Each row is a point. The ring and each string are closed loops that go straight from each point to the next, and from the last back to the first. Before rounding, they use only three directions, however many columns there are. Count how often each string passes through the ring. Passing back the other way cancels.

Ring (9 x 4):
[[ 26  32 -15  68]
 [ 11  14 -21  49]
 [-23 -25 -22  -9]
 [-45 -36 -17 -41]
 [-49 -21 -14 -37]
 [-38   5  -8 -15]
 [ -8  29   2  17]
 [ 20  39   5  44]
 [ 31  42   0  63]]
String (23 x 4):
[[-16   9  10 -15]
 [ -2  42  13  19]
 [  7  58  -1  55]
 [  5  34  -5  40]
 [  2   9  -2  15]
 [ 35  22  12  35]
 [ 22  15   3  30]
 [ -1  12  -9  22]
 [ 22  47 -19  81]
 [ 10  31 -19  58]
 [  0   2  -9  16]
 [  7  -9 -17  24]
 [ -5 -18 -26  17]
 [-21 -13 -32  14]
 [-38 -31 -33 -12]
 [-42 -59 -16 -57]
 [-41 -49 -12 -54]
 [-61 -56 -15 -72]
 [-66 -26 -22 -45]
 [-61 -11 -19 -34]
 [-61 -12 -10 -46]
 [-31 -10   0 -30]
 [-16  -1  -1  -9]]
Times through: 1
